Each row of a before or after table is a point. The points were changed in one or more steps. Then noise was added and the rows were shuffled. The steps act on columns, c1 being the first. What was done? A step turns or swaps two columns, mirrors them in a line or flattens them onto one, adds a multiple of one to another, or multiplies or shifts one. Angles are multiples of 10 degrees, from the lower column toward the higher: turns from -170 to 170, lines from 10 to 170 but not 90. Use the fewest steps. Two steps may share a column if one is a turn and the other turns, adds or multiplies; they go together, in the order done. Otherwise the lowest column goes first.

Before:
[[ 0.5  3.3  0.6]
 [ 3.7  6.4 -0.2]
 [ 0.6 -5.3 -2.9]
 [-6.8  4.2 -0.3]
 [-0.3  3.7 -2.3]
 [-1.0 -0.3 -7.5]
 [-3.5  2.9 -7.9]
 [ 6.6 -4.5 -0.2]
 [-5.4  0.5  0.5]
 [ 0.6 -5.1 -2.1]
 [ 3.9  9.6  4.5]]
After (11 x 3):
[[ 0.0 -0.2 -1.4]
 [ 0.1 -0.7 -3.8]
 [-5.2  0.2  0.7]
 [ 4.8 -0.2 -1.1]
 [ 0.2 -0.9 -2.9]
 [ 2.1  0.4  0.8]
 [ 2.4  1.5  5.8]
 [-2.5 -1.5 -7.0]
 [-4.2  0.6  0.8]
 [ 0.3 -0.1  1.2]
 [-0.6 -0.9 -7.2]]
Steps: multiply c1 by 0.7; flatten c2 and c3 onto the line at 80 degrees

Before, 10 rows:
[[  3.6 -10.8   0.7  -1.0  -0.5   0.3   1.9  -1.3]
 [  2.5   3.2   3.9   9.3   2.8  -1.4   2.3  -1.4]
 [  4.4   1.1  -4.3  -5.7   0.0  -1.4  -0.3  -0.9]
 [  1.0  -5.4  -0.2  -3.5  -2.2   3.0   1.1   3.5]
 [  3.0  -4.4  -3.8  -0.1  -1.1  -1.6   2.6   2.5]
 [  2.2   3.8  -7.4  -0.4  -4.1  -0.8  -5.2  -3.2]
 [  6.4   2.9  -7.1   1.2   0.5   1.0  -4.9   0.6]
 [ -0.9  -6.6  -1.8  -2.4   2.0  -2.2  -0.6   2.1]
 [  1.7   3.2   0.9   9.7   1.3  -2.8   6.6   0.3]
 [ -0.8   1.2  -1.5   6.2   4.3   1.5   7.1  -1.6]]
After (10 x 8):
[[-4.2  1.6 -6.8 -0.2 -4.0 -0.8 -2.2  4.9]
 [-1.6  1.0 -0.2  6.3  4.5  1.5  2.8  1.8]
 [ 2.6  5.0 -2.4 -1.0 -0.6  0.3  0.9 -9.9]
 [ 0.7 -1.8 -1.1 -3.5 -2.1  3.2  0.3 -6.3]
 [-0.8 -0.9 -4.8 -0.3 -1.3 -1.7  1.3 -5.1]
 [-2.1  0.2 -0.5 -2.3  2.0 -2.3 -0.2 -7.2]
 [-1.2 -1.7 -9.5  1.1  0.4  1.2 -1.9  2.6]
 [ 1.5 -1.3 -0.9  9.9  1.4 -2.7  2.6  2.6]
 [-0.6  0.6 -6.1 -5.7 -0.1 -1.3  0.0  1.3]
 [ 4.6  0.3  0.4  9.1  2.8 -1.5  1.0  3.4]]
Steps: turn c1 and c3 by -50 degrees; turn c2 and c8 by 110 degrees; multiply c7 by 0.4

Before (11 x 11):
[[  1.0  -1.1   4.3  -0.8   2.1  -0.3   0.8   4.5  -0.1   2.7   1.3]
 [ -2.7   1.5  -3.6  -0.7   3.8   1.0  -1.0   5.1  -5.1  -7.4   5.4]
 [  0.2  -3.9  -3.4   0.0  -0.5   4.5 -12.3   5.8  -4.3   5.8   5.4]
 [ -2.4  -2.3  -1.4  -3.0   0.6  -4.3  -1.2   2.4  -4.6   0.7  -1.1]
 [  4.4  -4.8  -3.8  -6.3   0.8   4.8  -0.1   4.1   4.0   0.6   2.1]
 [ -2.4  -2.3   0.6  -1.2  -0.4  -1.3  -5.9  -2.3  -0.4  -2.6   2.2]
 [  2.8  -5.8  -5.1   3.2   1.9  -7.9  -1.9  -2.8  -2.7  -1.1   3.9]
 [ -2.7   4.6  -0.1   1.2   1.1   2.0  -8.9   1.4  -1.3   2.2   0.1]
 [ -2.3  -0.8  -2.4  -0.8  -5.4  -2.7   2.5   0.9   4.6  -6.0   0.9]
 [  8.9  -4.2  -3.4  -8.8  -5.0   0.4  -7.5   2.0   0.9  -1.6   1.8]
 [  0.1   0.0   2.6   1.0   0.5   1.0  -2.3   1.1  -1.0  -4.8  -4.3]]
After (11 x 11):
[[-0.5 -0.3 -2.2  0.1 -0.2  1.0  0.6  0.8  0.1 -4.0 -3.9]
 [ 9.3 -4.3  0.6 -7.8 -5.1  0.9  6.1 -6.3  1.3 -1.7  2.5]
 [-2.4 -1.9 -3.0  1.4 -0.5 -1.5  3.0 -1.7 -1.0 -2.8  2.1]
 [ 4.2 -5.2  3.2 -7.3  0.9  5.2  1.3 -7.9  2.6  0.3  2.3]
 [-3.1  5.0 -2.5 -1.1  1.6  2.0  6.3 -0.5 -1.6  2.1  0.1]
 [ 3.7 -5.3  4.3  4.4  2.2 -7.8  1.8  8.5 -2.0 -0.9  3.9]
 [-3.1  2.5  3.5 -4.9  3.5  1.6  2.0  1.1 -2.9 -8.0  4.6]
 [-0.5 -4.3 -0.5 -4.7 -0.6  4.2  8.5 -0.3 -2.4  5.7  5.3]
 [-2.4 -2.1  2.0 -4.0  0.4 -4.3  0.8  3.3 -3.3  0.6 -0.6]
 [ 0.6 -1.5 -3.7 -4.0  1.8  0.8 -1.7  2.0 -0.3  2.5  0.8]
 [-2.5 -0.6  2.8 -1.5 -5.3 -3.1 -0.7  2.8  3.5 -5.9 -0.3]]
Steps: turn c3 and c7 by -160 degrees; multiply c7 by 0.7; turn c4 and c8 by 50 degrees; add -1 times c6 to c8; multiply c9 by 0.7

Before (10 x 14):
[[-3.7 -1.9 -9.0 -3.9 -0.7 -4.4 -5.0  1.2  5.7 -1.3 -0.4  2.6  0.5  2.3]
 [ 5.0  1.5 -1.2 -2.7  3.3 -0.1 -3.0 -2.5 -7.9 -2.6 -0.2  4.6 -2.7 -1.4]
 [-2.1 -1.9 -1.0 -0.6  1.2  2.5 -5.4  0.1 -3.2 -0.5  1.9  5.5  0.5 -4.5]
 [-4.3  7.2 -1.6  5.4 -1.6  1.1  1.1 -6.7 -1.1  0.5  5.9  2.2 -4.4 -0.5]
 [ 3.4 -1.4 -1.2 -2.1  1.0  3.3 -8.9 -0.2 -4.3 -1.6  2.2 -0.6 -0.7  1.7]
 [-6.7 -2.1 -3.5 -5.9 -1.4  2.3  3.0  4.7  1.1 -1.7  0.8  1.7  2.4  3.4]
 [-6.4 -5.6 -0.8 -7.0 -0.4 -4.1 -3.0 -1.6  4.1 -2.5 -2.7 -0.3  1.0  1.7]
 [ 3.3  4.2  0.3 -1.2  8.0  2.0 -6.1 -3.6 -4.3  3.7  5.1  3.4 -2.6 -1.2]
 [-6.0 -5.1 -7.2 -8.3 -4.4 -0.7  0.5  1.5  1.3  2.3  0.1 -2.7  2.6 -1.7]
 [-4.5 -7.3 -2.6 -5.5 -7.8 -1.2  4.8  1.6  4.2  2.6  2.0  2.7  5.3  2.9]]
After, 10 rows:
[[-2.0 -0.9 -7.3  3.3 -1.1  2.8 -5.1  4.2  5.7 -0.4 -0.3 -4.4  3.1  0.3]
 [ 1.7 -0.2 -0.7  2.0  0.2 -0.5 -8.8  0.6 -4.4  0.2  2.2  3.3 -3.3 -0.5]
 [-3.4 -0.4  0.3  7.4 -1.2 -0.1 -3.2  0.1  4.0 -0.4 -2.9 -4.1  5.6 -0.2]
 [-2.4 -1.7 -4.7  4.1 -2.0  1.5  2.9  2.6  1.2 -0.7  0.6  2.4  6.8  1.5]
 [ 1.4  1.7 -2.6  8.1 -6.0  2.7  4.9  1.6  4.0 -2.1  2.1 -1.0  6.9  1.1]
 [-1.9 -1.1 -5.9  7.8 -3.2 -2.8  0.5  3.4  1.5 -1.3  0.3 -0.7  6.2 -3.7]
 [ 1.1 -2.4  0.2 -0.1  2.1  4.6 -2.9  0.0 -7.9  0.7  0.0  0.0 -5.6 -3.5]
 [-6.1 -1.8  1.9 -7.8 -1.2  2.3  1.1 -0.8 -1.2 -0.5  5.9  1.0  0.4 -2.5]
 [ 0.1 -3.4  1.6 -2.6  8.2  3.4 -6.1 -1.1 -4.3  2.8  5.0  1.8 -4.2 -3.2]
 [-0.7  0.8 -0.6  1.9  0.8  5.4 -5.3  0.4 -3.1  0.4  1.8  2.7  2.0 -6.6]]
Steps: turn c1 and c13 by -50 degrees; multiply c4 by 0.7; turn c2 and c4 by -130 degrees; flatten c3 and c8 onto the line at 150 degrees; flatten c5 and c10 onto the line at 20 degrees; swap c6 and c12; shift c14 by -2.0

Before (8 x 20):
[[ 5.4  2.7  0.1 -0.9  3.3  2.3  0.6  6.6  0.7  1.6  1.6  0.1  4.3 -1.2
  -3.0  1.0 -0.5  0.2  0.2  1.3]
 [-1.4  1.9 -0.1 -3.9  6.9 -1.4  3.5 -0.7 -2.3  6.3  1.4  1.6  3.5  1.0
  -0.5 -1.2  0.6 -7.6  1.3 -5.4]
 [ 6.1 -3.4 -0.3 -0.9  6.4  3.1  8.2  5.1 -1.9 -1.4  2.4  5.2 -1.0  3.2
   0.7 -4.3 -2.0 -3.2  1.0  3.2]
 [ 4.2  4.4  2.0 -6.8  0.0 -4.1  2.2 -0.8  1.0  0.4  1.6 -1.1 -3.4  6.4
   3.6 -1.8 -0.7  0.9 -6.2  5.4]
 [ 5.6  3.4 -0.9 -2.6 -4.3  1.8  2.6 -2.4  1.5 -4.2 -0.4 -0.7  4.6  4.8
   1.6  5.8  1.0  2.2  2.9 -4.2]
 [-1.0 -0.4 -2.2  2.5  1.1 -4.6  7.9  3.1  2.0  1.3  2.2 -2.0 -7.1  1.9
  -6.5  1.6 -1.3 -3.3 -5.3  0.3]
 [ 2.9 -2.1 -5.8 -2.8  3.4 -4.1 -3.0 -0.7  0.0  0.2 -1.1 -3.4  2.3 -0.5
  -1.7  1.9  1.9 -2.1 -6.0 -1.2]
 [-5.3  4.1 -9.2 -1.7 -3.3  4.4  6.5 -1.5  4.5  5.2  9.4 -1.6 -6.3 -1.4
   0.9 -0.7 -4.6  2.5  5.0 -5.0]]
After (8 x 20):
[[ 8.1  5.8 -3.3 -1.2 -4.6  3.0  6.3 -1.1 -1.5  4.8  2.5  4.5 -0.7  3.0
   0.4  0.9 -1.8  4.3  1.1  3.6]
 [ 1.2  3.8  1.2 -0.3  1.8  2.3  5.5  1.0  1.1  6.3  0.5 -0.3  4.0 -0.7
  -3.0 -0.2 -0.2 -1.1  0.1  1.7]
 [ 8.3  1.4  3.0  2.4 -0.3 -4.5 -1.8  1.4  2.1  2.6 -0.5 -1.7 -6.8  1.7
  -7.2  1.7 -2.3  2.4 -5.1  0.4]
 [ 2.1  1.4 -3.0 -5.1  3.6 -4.1  3.8  0.7  1.1 -0.6  2.6 -1.3 -3.3  7.2
   2.7 -0.4 -1.0 -1.7 -5.9  6.1]
 [ 3.4  7.4 -1.4 -4.9  0.6 -1.4 -1.4  6.8 -2.7 -0.7  0.8  1.2  3.4  1.1
  -1.2  5.5  0.3  5.2  1.6 -5.0]
 [ 7.0 -3.0  4.8 -2.8  4.7  4.3 -5.6  5.1  4.6 -1.5  9.6 -1.8 -6.9 -1.5
  -2.5 -7.2 -4.9  5.2  4.8 -4.8]
 [-2.5  2.8  4.4 -2.6 -2.6 -3.8  3.4  0.4 -0.1 -0.1 -1.8 -3.4  2.4 -0.5
  -1.3 -1.2  1.5  4.6 -5.4 -0.6]
 [ 2.9 -3.3  5.7 -3.5  4.3  1.3  5.5 -4.2  1.5 -2.5  0.2 -0.6  5.0  4.1
   1.5 -0.2  0.5 -3.1  2.7 -3.6]]
Steps: swap c1 and c7; mirror c2 and c5 in the line at 40 degrees; turn c3 and c16 by -120 degrees; turn c16 and c18 by 130 degrees; turn c4 and c20 by -10 degrees; swap c8 and c10; turn c11 and c15 by -20 degrees

Before:
[[  8.5   2.7  -1.9   8.8  -2.7  -1.3  -0.1   1.2   3.7   3.3   3.1   0.7
    1.9   4.7   0.6  -2.5   1.3   1.6  -2.3   2.3   5.1   2.8  -4.6   0.2
   -7.5   0.4  -1.7   1.3   1.4   3.6   1.4  -2.2]
 [ -2.5   4.4  -0.7  -0.4   2.2   0.7  -6.3   3.9  -1.2   1.7  -2.0  -1.2
   -6.9   1.0  -7.7   2.1  -4.1  -6.0   3.5  -1.1   3.3  -1.3   0.1   0.4
    1.9  -0.3  -0.6   1.4  -0.1   1.1  -2.4   0.3]
 [ -0.4   4.8   0.0  -0.2   1.1  -1.6  -4.2   0.8  -2.1   2.6  -1.7   0.1
    1.3   1.0   3.9  -1.1   1.2  -3.4  -0.5   0.1  -0.7  -1.5  -5.1   1.4
   -2.6   3.3  -3.1   4.7   0.1   3.1  -1.0   1.8]
 [ -4.1  -5.5   0.7   4.6   3.2   7.7  -6.2  -1.3  -0.8  -7.1  -2.5   0.1
    2.0  -4.6   1.7   5.5  -4.6   0.9   3.9   0.7  -2.5   0.2 -10.6   3.1
    1.1   3.6  20.0   3.5   2.5  -1.4  -1.2  -1.4]
 [ -2.7   5.2   1.4   1.2  -4.4  -0.8  -2.7   6.0   6.8  -2.0  -0.8  -2.0
   -2.5  -5.7  -3.6  -1.1   0.5   0.8  -1.9  -1.1   3.6   0.3   0.1   3.1
    1.6   1.4  -1.3   0.7   5.3   1.5  -1.7  -0.8]
 [ -6.1   4.9  -2.4   3.2   3.3   4.8  -5.6   3.3  -2.0   2.2  -2.0   3.3
   -2.0   3.0   4.5  -2.6  -3.2  -0.6   2.6   2.8   3.6   1.4  -2.8   1.7
   -8.6  -2.6   2.6   0.0   2.8  -2.6   1.7   2.7]
 [ -3.8  -3.4   2.3  -0.8   0.7   1.9  -4.3   1.8   2.3   3.3  -2.4  -2.6
    1.7   4.0   1.2  -0.8  -0.5   0.2  -1.8  -0.6   1.1  -2.2  -3.8   0.3
   -2.6   0.6  -3.3  -4.9   5.9  -2.3   2.8   1.4]
 [  3.0 -12.9  -1.3  -0.1   1.5  -1.2  10.4  -1.7   4.3   1.3  -1.0  -3.8
    2.4   1.9   5.6  -1.5   2.4  -1.2  -2.2  -0.3  -2.5   0.5  -1.1   0.2
    0.7   2.7  -0.4  -1.4  -2.3   2.6   2.7   2.7]]
After, 8 rows:
[[ -3.9  -3.0   2.2   1.5   0.8   2.0  -4.2   1.8   2.4   3.4  -3.1  -2.5
    3.8   8.6   1.3  -0.6  -0.7   0.3  -1.8  -0.7   3.8  -0.8   0.4   0.2
   -2.6   0.6  -3.5   3.3   6.2  -2.4   2.7   1.6]
 [ -2.8   3.1  -0.7  -3.2   2.2   0.5  -6.4   4.1  -1.2   1.4  -2.3  -1.3
    1.2   0.9  -7.6   2.0  -3.8  -6.0   3.5  -1.1   4.1  -0.3   0.9   0.4
    1.9  -0.2  -0.6  -6.9  -0.2   1.1  -2.4   0.3]
 [  8.2   7.8  -1.8   4.8  -2.8  -1.2  -0.2   1.3   3.7   3.2   4.0   0.8
   -2.0  10.5   0.6  -2.6   1.2   1.7  -2.4   2.1   4.0   1.1   0.6   0.5
   -7.7   0.5  -1.8   1.3   1.5   3.9   1.4  -2.4]
 [  2.9 -10.1  -1.3   8.4   1.4  -1.3  10.3  -1.8   4.3   1.2  -1.0  -3.7
    0.3   3.6   5.3  -1.6   2.3  -1.2  -2.0  -0.5  -2.0   0.5   0.8   0.4
    0.7   2.5  -0.4   3.0  -2.4   2.7   2.9   2.8]
 [ -0.3   3.4   0.2  -3.2   1.4  -1.6  -4.3   0.9  -2.1   2.5  -2.2   0.2
   -4.8   7.3   4.1  -1.0   0.9  -3.3  -0.5   0.0  -4.3  -0.6  -2.4   1.4
   -2.9   3.2  -3.0  -0.3   0.1   3.0  -1.4   1.8]
 [ -3.9  -1.3   0.8   7.1   3.4   7.7  -6.1  -1.6  -0.7  -7.2  -2.3  -0.1
   -3.9   8.4   1.7   5.5  -4.5   0.9   3.8   0.5  -5.3   0.8 -10.2   3.1
    1.0   3.5  20.0   0.8   2.6  -1.2  -1.1  -1.5]
 [ -6.2   5.8  -2.3  -0.9   3.4   4.7  -5.6   3.2  -2.1   2.3  -1.4   3.2
    0.7   6.5   4.5  -2.5  -3.2  -0.5   2.8   2.7   4.2   1.3   0.5   1.6
   -8.6  -2.6   2.5  -1.8   2.9  -2.4   1.8   2.6]
 [ -2.6   4.8   1.3  -2.4  -4.6  -0.8  -2.9   6.0   6.8  -1.8  -0.8  -1.9
    0.2  -6.3  -3.8  -1.0   0.3   0.8  -2.0  -1.0   3.7   0.2  -4.1   2.9
    1.5   1.3  -1.1  -2.5   5.2   1.6  -1.7  -0.8]]
Steps: turn c2 and c4 by -40 degrees; turn c11 and c22 by -20 degrees; multiply c22 by 0.7; turn c13 and c28 by 110 degrees; add 0.7 times c13 to c21; turn c14 and c23 by 50 degrees; multiply c14 by 1.6
